Every row gives one point. Each copy is the shape, with its points in the same order, stretched, turned, moved and blurred by noise. Some copies are also mirrored. Which?

Shape (6 x 2)
[[ 15  49]
 [ -7 -52]
 [ 12  31]
 [-19  37]
 [ 21 -44]
 [-23  60]]
Copy 1 (6 x 2)
[[  1  50]
 [ 23 -45]
 [  4  34]
 [-30  28]
 [ 44 -28]
 [-45  46]]
Copy 1 is: only turned
Copy 2 (6 x 2)
[[  7 -50]
 [  9  48]
 [  7 -34]
 [-24 -33]
 [ 36  31]
 [-34 -53]]
Copy 2 is: mirrored
Copy 3 (6 x 2)
[[ 25 -52]
 [ 24  48]
 [ 25 -27]
 [ -2 -36]
 [ 48  31]
 [-11 -50]]
Copy 3 is: mirrored

Shape (8 x 2)
[[-14 -21]
 [ -3  18]
 [ 13   4]
 [ 11   3]
 [ 52  16]
 [ -5 -11]
 [ -3   6]
 [  6  11]]
Copy 1 (8 x 2)
[[-14 -15]
 [ -1  19]
 [ 17   3]
 [ 17   0]
 [ 54   9]
 [ -2 -11]
 [  1  10]
 [ 12  10]]
Copy 1 is: only turned
Copy 2 (8 x 2)
[[ 17  19]
 [-16  -2]
 [  2 -12]
 [  1 -11]
 [ -2 -53]
 [ 11   7]
 [ -4   1]
 [ -8  -8]]
Copy 2 is: mirrored
Copy 3 (8 x 2)
[[ 12  15]
 [-12 -18]
 [ 10 -22]
 [  8 -21]
 [ 22 -60]
 [ 10   2]
 [ -2 -12]
 [ -1 -21]]
Copy 3 is: mirrored

Shape (6 x 3)
[[-50   4   6]
 [-33   6  26]
 [ 17  23  -6]
 [ 11  -4 -23]
 [ 18 -42 -37]
 [ 31 -20 -15]]
Copy 1 (6 x 3)
[[ 52   4  27]
 [ 26  -8  41]
 [ -8   4  -2]
 [ 10  -3 -24]
 [ 19 -36 -50]
 [-10 -27 -27]]
Copy 1 is: mirrored
Copy 2 (6 x 3)
[[-60   6 -18]
 [-54   5   7]
 [ 11  15   4]
 [ 11 -12 -15]
 [ 21 -49 -25]
 [ 26 -30   1]]
Copy 2 is: only turned

Shape (8 x 4)
[[ -5  27   7   4]
 [  4 -43 -30  17]
 [ 25 -33  -6 -19]
 [ 29 -24  22  -9]
 [ 10 -21  21 -49]
 [-21  19 -16  41]
 [-29  37  -8  22]
 [ 14  -4 -51  22]]
Copy 1 (8 x 4)
[[-27 -17  -1  -1]
 [ 25  37  24  31]
 [ 35  23  10  -8]
 [ 36 -12  22 -19]
 [ 21   6  21 -55]
 [-39   3   7  41]
 [-58  -6   4  20]
 [ 11  27 -12  49]]
Copy 1 is: mirrored
Copy 2 (8 x 4)
[[-10  33  -6  35]
 [ 34  13  25 -27]
 [ 21 -14 -10 -12]
 [  5 -26   3   7]
 [-21 -17 -31  -5]
 [  4  58  35  25]
 [-15  60  16  34]
 [ 45  46   5  12]]
Copy 2 is: mirrored

Shape (9 x 6)
[[ 28  19  56  23  31  31]
 [-35 -22   3  -9  -3 -27]
 [-29  18   0 -18   2 -29]
 [-10   9  -8 -24 -11   4]
 [-19  11   1  18   2 -28]
 [ 24 -19 -10   6  15 -25]
 [-30   4 -19 -20 -13  16]
 [  1   8  17  30  46   5]
 [-11 -22 -33   1 -38 -28]]
Copy 1 (9 x 6)
[[-12  41  32  28  13  51]
 [-27 -36  16 -10  -1 -19]
 [  3 -33  21  -1  27 -19]
 [  8 -36   7 -12  20  24]
 [  3 -27   5  24   3 -15]
 [ 19  10 -13 -14 -14 -12]
 [ -4 -59  -3  -5  26  24]
 [-15  21   3  31  23   7]
 [ 10 -50 -19 -10 -29 -17]]
Copy 1 is: mirrored
Copy 2 (9 x 6)
[[  9  28  60  -9  36  57]
 [-26 -36  10 -21   6 -31]
 [-21   3  11 -36  -7 -34]
 [ -1  -5  -8 -21 -17   1]
 [-18   2  14  -5  -4 -29]
 [ 21  -1  -3   7  24 -23]
 [-21 -13  -8 -25 -12   8]
 [-19  32  29  -1  42  11]
 [ -8 -39 -18   6 -26 -39]]
Copy 2 is: only turned
Copy 3 (9 x 6)
[[ 48  27  33  45  33   0]
 [-38 -21   4  -7   0 -32]
 [-34  17   9 -11  -4 -34]
 [ -5  13  11 -30  -1   1]
 [-19  10 -11  16  -5 -37]
 [ 15  -4 -30  -6  22 -41]
 [-28   7   5 -30   1  13]
 [  4  17   5  40  41 -17]
 [-13 -28 -36 -27 -25 -15]]
Copy 3 is: only turned

Shape (10 x 6)
[[  7   9 -12  28  10   1]
 [-34  30   4 -13 -13 -13]
 [  0  -1  20 -15   0  -8]
 [ -9   2  -8 -12 -37 -13]
 [-13  36  39   4 -51 -14]
 [  2   0  20 -12  -8 -13]
 [ -7 -16  -4  -1   6  -9]
 [  5  10  10  11   9  29]
 [-10 -18  -7  25   6   9]
 [ -6  -8  -5 -17   1  20]]
Copy 1 (10 x 6)
[[  7  11   1  16  12  21]
 [-16  43  10 -21 -12   0]
 [  0   7  16  -7  -9 -21]
 [  6  18   0 -19 -37   3]
 [-16  47  22  20 -48 -18]
 [  4   9  17  -5 -15 -21]
 [  8  -2  15 -15  -1   6]
 [-22  -1   0  20   7   0]
 [ -4  -7  17   2   3  27]
 [-15  -8  -4 -16  -5   0]]
Copy 1 is: mirrored
Copy 2 (10 x 6)
[[-12  -1  -9  36   0  17]
 [-29  49  14   2  18  -3]
 [  9   4  18  -5  16  -2]
 [ -8  29  15  -1 -29  -1]
 [  9  60  59   1  -2  24]
 [  8  13  21  -2   2  -4]
 [-12 -13   3   4  -1  -6]
 [  0  -1 -15  -1  17  40]
 [-26 -20  -6  11  -4  13]
 [ -7   2 -17 -19   2  11]]
Copy 2 is: only turned
Copy 3 (10 x 6)
[[  7  14 -18   7  23  12]
 [-38  43   2 -16 -12 -14]
 [ -5  14  11 -25  -9   7]
 [-14  22  -9  -4 -40  -1]
 [-41  57  -6 -23 -40  39]
 [ -8  14   6 -29 -16  11]
 [ -5 -10  -2  -9   1  -5]
 [  4  21  19  10  19  22]
 [-10 -14  -5  16  12  12]
 [  2   5  26   8  -4  -6]]
Copy 3 is: mirrored

Shape (14 x 8)
[[  2   8 -30 -26 -17  -3   9   3]
 [  2  -6  29 -41 -12 -15   7 -16]
 [  4   4  19 -23  34  17  -5  13]
 [  7  53   3   8   1  33   0  -5]
 [ 31 -23  -9   2   6  11   6  16]
 [  1  -3   8 -11  -1  14 -11 -18]
 [  5   2  12 -21 -24  30   6 -18]
 [ -1  -6  10 -23  -8  37 -10   7]
 [ -6 -20   7  15  13 -18  14 -31]
 [ 39 -26 -27   6   8 -29 -15  38]
 [  7 -10 -17  25 -13   6 -17  20]
 [  4 -19  -5 -13  28   8   8  -5]
 [ 27 -11 -15 -32  36  -8 -13   5]
 [ -4   2   3   1   9 -19  11  -4]]
Copy 1 (14 x 8)
[[ 10  24 -10 -13  10 -27  23   3]
 [ -8 -17  14 -54  -1 -25 -10 -12]
 [ -2  -1  15 -22  16  25 -16   7]
 [ 20  19  16  22 -30  15   5   3]
 [ 21  -7  13   4  44 -12   1 -14]
 [ -2  -3  -2 -10   1  -1 -15 -17]
 [  2   3  11 -16  -4  -1   5 -35]
 [-13  13  14 -12  11   8   0 -28]
 [  9 -51 -16  -1   3 -14  -2   2]
 [ 11   5  14  15  60 -43 -14  17]
 [-10   8   4  40  20 -21   5  -1]
 [ 13 -19 -13 -16  32  10  -2  -3]
 [ 18   6  -2 -27  38  -6 -26   6]
 [  5 -23  -2  -7   3 -14   3  17]]
Copy 1 is: mirrored
Copy 2 (14 x 8)
[[ 19  -1 -22 -24 -24 -25  12   4]
 [ 11  -9  32 -24  -3 -37 -10 -13]
 [ -1  21  13 -30  30   2   1  10]
 [  7  42 -13  -3  -9  12  35 -33]
 [ 16 -23  -7  -9  15   8  15  20]
 [-12  -1   4 -12   2  -2  -2 -13]
 [ -3  -9  10 -24 -17   0  21 -27]
 [-12   2   7 -38  -9  17  13  -2]
 [-18 -18   5  24  23 -35  -2   0]
 [ 39 -21 -18  10  12   1 -16  45]
 [  0  -3 -17  14 -17  19   6  19]
 [ -9 -10  -4 -20  28 -14   1  14]
 [ 24  -5 -13 -29  39  -9 -19  13]
 [  5   6   4  11   9 -29   0   9]]
Copy 2 is: only turned
Copy 3 (14 x 8)
[[-18   3 -26  -4 -12  14  12   7]
 [-34 -15   6  25  15  16  19 -21]
 [  2   4  13   7  49   8 -20   0]
 [ 11  47  -6  20  -1  26 -20  -3]
 [ 17 -19 -23  14  13   1 -16   6]
 [ -3   3  -5   9  12  10 -12 -27]
 [ -5  -4  -5  12   0  38   3 -27]
 [ -5 -12   4  -2  15  39 -21 -14]
 [ 17  -2   7  19   2 -36   7 -27]
 [ -9 -24 -40  13   3 -30 -37  28]
 [  8  -6 -11   5 -25  -1 -45   1]
 [ 12  -8  -5   0  34 -12   1  -9]
 [-12  -8 -30   3  51 -13  -9   2]
 [  1   8   7  19   1 -20   3  -2]]
Copy 3 is: mirrored
Copy 4 (14 x 8)
[[ 24  -5 -22 -22 -20 -21  14  10]
 [  0  13  28 -39  10 -27   7  -1]
 [ -7  11  -9 -33  30  21   9  22]
 [ 39  40 -12  -3  16  24  20 -13]
 [ 16 -42 -13 -13  10   4  17  15]
 [ -1   3   3 -24   5   5  -5 -10]
 [ 21   1  11 -35  -5   2  20 -20]
 [ 15  -8   4 -43  -5  20  10  -4]
 [-21 -10   7  17  14 -24  14 -13]
 [ 18 -54 -22  -1  11 -15  -8  43]
 [ 17 -28 -12   8 -12  10  -6  13]
 [ -9 -13 -18 -21  20   0  16   4]
 [  1 -16 -36 -35  30 -19  -7  22]
 [ -7   5   1   2  10 -11  10  10]]
Copy 4 is: only turned

Shape (13 x 9)
[[-14 -34 -15 -16   4  12  19  24  -4]
 [ -5   2  11  11  21   8  17  24  -2]
 [-18   7   8 -17 -22  31   5 -26  -6]
 [  1  -5 -35  35  17  -2  19 -11  23]
 [ 20  -4  16  10  32  31   3 -25  17]
 [  7   1  28  12 -11  27   3 -18  31]
 [-18   7  -6  13  15 -21 -23 -28  20]
 [ -7  20 -10  20  30 -29  -2  -9   3]
 [ -3  28  34   9   9  -2  11  27  17]
 [-13 -22   8   6 -31 -28  -4 -13  25]
 [ 14 -23  28  43  16 -22  11   5 -16]
 [ 17  13  -6 -24  38 -22  32   6  12]
 [ 14 -10   9  31 -34 -29 -60 -22 -22]]
Copy 1 (13 x 9)
[[ -6   8 -10 -34  27 -26  -4   4   9]
 [  1  20   8 -12  15  -9  22  23  -6]
 [-19  20  21 -18 -21  20 -31 -18  -3]
 [  1  12 -41  17   2  -7  21   0  16]
 [ 14  20  -6   3  18  40  18 -16 -11]
 [ 10  11  26  12   2  19  -2 -23   1]
 [-15  -4 -10   6 -12  31  14  21  26]
 [ -1   5 -17  -1 -18  13  28  39   4]
 [ 15  21  40  -6  -2  -2  27  23   3]
 [ -5 -38  12   8  -4 -10  -7  -2  22]
 [  7 -24  -8  16  13 -13  19  26 -33]
 [ 32   0 -13 -39  -7  -5  41   5   2]
 [  5 -33  12  33 -21  25 -49  51 -11]]
Copy 1 is: mirrored
Copy 2 (13 x 9)
[[ -5  -5 -10   4  18  37  37  34 -11]
 [-46  -7  15 -15  -1   3   4  20 -17]
 [ -8  30  22  35   1  38 -10 -13  -6]
 [-32 -20 -31   5   6  -8   8 -10   3]
 [-27 -14  25 -18 -12  18  -6 -45  -6]
 [-23  -3  25   3 -22  23 -22 -17  25]
 [ -6   0   2   9  31 -15 -33 -23   5]
 [-24  -2   1   2  21 -34  -9 -10  -9]
 [-42  16  24 -24 -14 -14 -25  22   3]
 [  1   6   5  21  15   1  -5  19  43]
 [-30 -40  33  -1  -3 -20   8  17   5]
 [-20  26  -1 -42   4 -27  30  -3 -20]
 [ 41 -31  26  34 -14 -27 -53   0   2]]
Copy 2 is: mirrored

Shape (17 x 11)
[[ -7 -16  25  25  22   3  -2  -2  25 -22  12]
 [ 16   2  -6  20  -6  27 -17   0  -6 -16   3]
 [  4   2  -6  -1   4 -20  11   4  -2   0 -18]
 [ 18 -12   2   3   3  16 -31 -16 -16 -14   8]
 [ -2  -2  -3  -8   1 -18  16  15 -16  10 -14]
 [ 37  35 -27 -12  33  22 -33  -3 -19  -1  -7]
 [ 10  11  -8 -13   2 -11  -1  22  -8  22 -14]
 [  5  18  -3  -3   8 -10   1  30 -17  28 -19]
 [ -4  -3  28  -2  12  -8  -3   8   3   9   2]
 [-22   8   1  -4   0  -7  18   3  -5   6   2]
 [ 19  -4   6  23  10  28 -26  -9  -9 -11  -8]
 [-14   8  13  16  10 -24   4  -7  -4  19  -7]
 [ -2  15  27  -3  -7  -9  10   7  -5  -2 -16]
 [  1   1  11  -4 -15  -3  15   4  12  27  -8]
 [  4   2  19  19  16 -25  -5 -13  20 -11   8]
 [-13 -10   7  19 -15   8 -32  -4  12 -27   7]
 [  0  -4  -3   0   9  20 -24  -9   4  -9 -21]]
Copy 1 (17 x 11)
[[-18  -9   2  27  -4  12   4   1  11 -26  -7]
 [ 26  16   1  14  -2 -10  -9  -4   4 -26 -12]
 [ -2   5   3   9 -16   1  -4  12  -6  32   5]
 [ 30   6   8  19  16   7 -10 -10 -14 -25 -15]
 [ -6  12  10  -8  -4   0   4  16  -8  36   8]
 [ 60   2   9  21   8   3 -58  53 -16 -13 -16]
 [  9  17  14 -14 -12  16 -20  23  -9  27   1]
 [  3  27  21 -12  -8   9 -24  35  -8  24   7]
 [-11   4  19   1   1  22  -5  10  -7  -3  11]
 [-18   1  -9 -13   2  -9   6  10  -5  14  14]
 [ 28  20   7  30   9   5 -13   7  -3 -32  -6]
 [-24  11   7   8   1   2 -16   3  -9  12  19]
 [ -2   8  18   0 -17  -2   6   6 -11  11  29]
 [ -7  17   3 -17  -8  21   0  -5   5  20  27]
 [-13 -12  14  29 -15   8 -18  -8  -1  -4   2]
 [ -5   7  -9  11 -20   1   2 -30 -14 -35 -23]
 [ 17  12 -12  17  -4  18  -7  14 -16 -15  -8]]
Copy 1 is: mirrored
Copy 2 (17 x 11)
[[-38   4  35  23  -2  -4  17   4   9   6 -16]
 [-15  17  21  -2  21   9   0   8  -2 -50  -8]
 [  9  -7 -14  -3  -1  -9 -11  -4  -3   7  -5]
 [-30   0  30 -14   6  25 -14  19  -9 -45   4]
 [ 15 -13 -30   5   2   1  -5 -12  -7  -1   9]
 [ 17 -18  15 -31  33   9 -26  29  17 -60  31]
 [ 38 -20 -18   1   5   1  -9  -6  -9 -13  16]
 [ 37 -26 -24   7   5  -2 -10 -14   0 -21  28]
 [  0 -22   2  12 -16   0  13  -4   5  -1  10]
 [  4   8 -19   7  -8  13  -5  -8  13   3  -5]
 [-29   1  27 -10  16   3 -10  -5   4 -49   1]
 [  6  -5   0   2 -23   1 -17 -28   6  13  13]
 [  7  -7 -18   0 -22 -13   3  -9   3 -16  -6]
 [ 27  -7 -17   5  -5  11  14 -20  -8   5 -14]
 [-10   2  28   7 -15  -7   5   9  -3  18  -4]
 [-24  12  28  21 -13   8 -14  11  -1 -27 -34]
 [-14 -16  10  -4   9  10 -28   2  16 -30 -19]]
Copy 2 is: mirrored

Shape (17 x 11)
[[ -2  10 -12   4 -17  10  -6  -2  -2   4   8]
 [-10  -9   3  -2 -14  26   0   5 -15   1  12]
 [-13 -22  13  -5  -9 -39  -7  -8  31  10  -6]
 [ -9 -13  -2 -18 -27   2 -23   8  -9   2  -6]
 [-31  -8  18  12  -2  -1 -24 -11  17 -14 -14]
 [ -7   3  18  -2 -16  -7 -19  -4  32 -11 -27]
 [ 26  20 -22 -18 -22  -2 -11 -38 -13 -20   9]
 [ 35   9 -22 -32  -4   4 -20 -12 -11 -25  19]
 [ -5  -1  -9  -9   4   1   3   4   9 -14 -17]
 [  5  -4   6 -14 -17 -10  -2  10 -14 -12  -6]
 [ -9   5  -5   4  -7  -1 -10  14 -36 -19   0]
 [ 58   9  -7 -15  -9   5 -13 -23 -30 -14   4]
 [-22 -12   7  -9  -2   2 -22  -3  -4   1  -7]
 [ -9   0  10  11   2   3 -19  17   4 -12   6]
 [-21   9   8 -10   3   2 -15   9 -12  20  -9]
 [-37  -1  40  -9  -3  -3  -5 -15  26 -13 -14]
 [ -4 -18  -5   3   0   7  -9   2 -16  -6 -15]]
Copy 1 (17 x 11)
[[  7  -1  -4   4  -1 -11  -7  -9  15   2  20]
 [-12 -22  11   2 -11 -18  13  -9  22   4  20]
 [-19  14 -20   8 -11  24 -21  11 -27  19 -12]
 [-13 -16  -4 -20 -16  -9 -14  -3   2  18  16]
 [-33   4  -4  -9 -14  11 -28 -18   1 -11 -10]
 [  3   6  -7  -4 -17  32 -39 -10   4   8  -9]
 [ 40  26  -2 -21 -21 -25  -1   2 -15 -21  30]
 [ 34  -1  16 -21  -1 -18  -4  23 -15 -27  39]
 [  3 -11 -11  -9  -6   9  -3  19  18 -13   0]
 [  2  -4   7 -20 -20  -7  -7  18   7  10   5]
 [-16  -7   8 -25 -10 -38  -9  10  25  -2   1]
 [ 60  -5  25 -19 -17 -29   5  12 -18 -19  11]
 [-24  -9   0 -17  -5  -4 -11  -6  -4   0   2]
 [-20  -9  14   5   4  -7 -27   2  12  -6  -1]
 [-16 -11  -1 -24  14  -5  -6 -10  12  12  -7]
 [-32  23   6 -13 -23  32 -10 -12   5  -3 -11]
 [-10 -27  -7 -13 -17 -18  -3  -1   7  -6  -6]]
Copy 1 is: mirrored
Copy 2 (17 x 11)
[[  8   8  -6 -13  -8   1 -16  -2  13   9   1]
 [ 10 -11  -8  -8 -25   1  -5   4 -13   8   0]
 [ 13 -21  -5  -7  -6   1  20 -17  51 -13  43]
 [ 13 -17  -2 -29 -26 -13 -11 -28  10  -4   4]
 [-15  -8  26 -10 -18  17 -11   3  25  -5  31]
 [  2   9  37 -22  -6   1  -1 -21  34   3  23]
 [ 22  16 -10 -33  28  27 -13 -31   0  -8  -7]
 [ 23 -10  -4 -44  35   5 -10 -17 -15 -22 -21]
 [  2  -2  14 -12  -7  -5   9  -3  13 -12 -13]
 [  8  -1   1 -20  -6 -22   6 -24  -1 -18   4]
 [-11   0  -9 -15 -15 -22 -14  -9 -12 -24  -6]
 [ 24   0   2 -20  50   1  -6 -41 -25 -10 -10]
 [-10 -27   2 -18 -16   1  -8 -11  12  -7  15]
 [ -2  -9  14 -17  -9 -12  -9  16   7 -10  15]
 [-24 -22  -5 -22 -14 -15  -2  -9  11  14  16]
 [-21  -1  27 -23 -18  25  21  -2  19  -3  44]
 [ -1 -22   8   1 -10  -7  -7 -11   1 -16  -4]]
Copy 2 is: only turned
Copy 3 (17 x 11)
[[  2   6   7  -1 -15   8  11   1  14   5 -13]
 [ -9   7  13  11  -5  25   7   0  15  12  -2]
 [ -7 -34   3 -37  14 -33  -8 -29  11  11   9]
 [-24  -5  -4 -26 -10  19   2   8  20  16  -3]
 [ -4  -9  -9 -25  17   5 -33 -24   5  -7 -21]
 [  0 -14   6 -40  10  -6 -21  -2  17 -11 -23]
 [ 21  17  -8 -33  11  23  48  19  20  11 -17]
 [ 24  23 -14 -31   0  31  37  30  18  10  18]
 [ -2   1  -7 -19  11  10  10   6   1 -23   2]
 [ -8   5  -1 -12  10  -1   5  20  14   6   4]
 [-10  24 -19  13   3  10   3  15   7   3  -7]
 [ 28  21   5 -21   6  29  38  44   3  33  -2]
 [-16   1  -6 -24   5  15  -9 -13   1   6   1]
 [ 12   6  -8  -1  -4  -2 -26  -6  11   4   0]
 [-19  17   2 -11 -20   3  -6  -7 -18   3  -8]
 [-10   4  12 -37  25  -8 -22 -28   9 -23 -11]
 [-10  -6  -4  -7   7  27  -1   4  -6  12  -4]]
Copy 3 is: mirrored
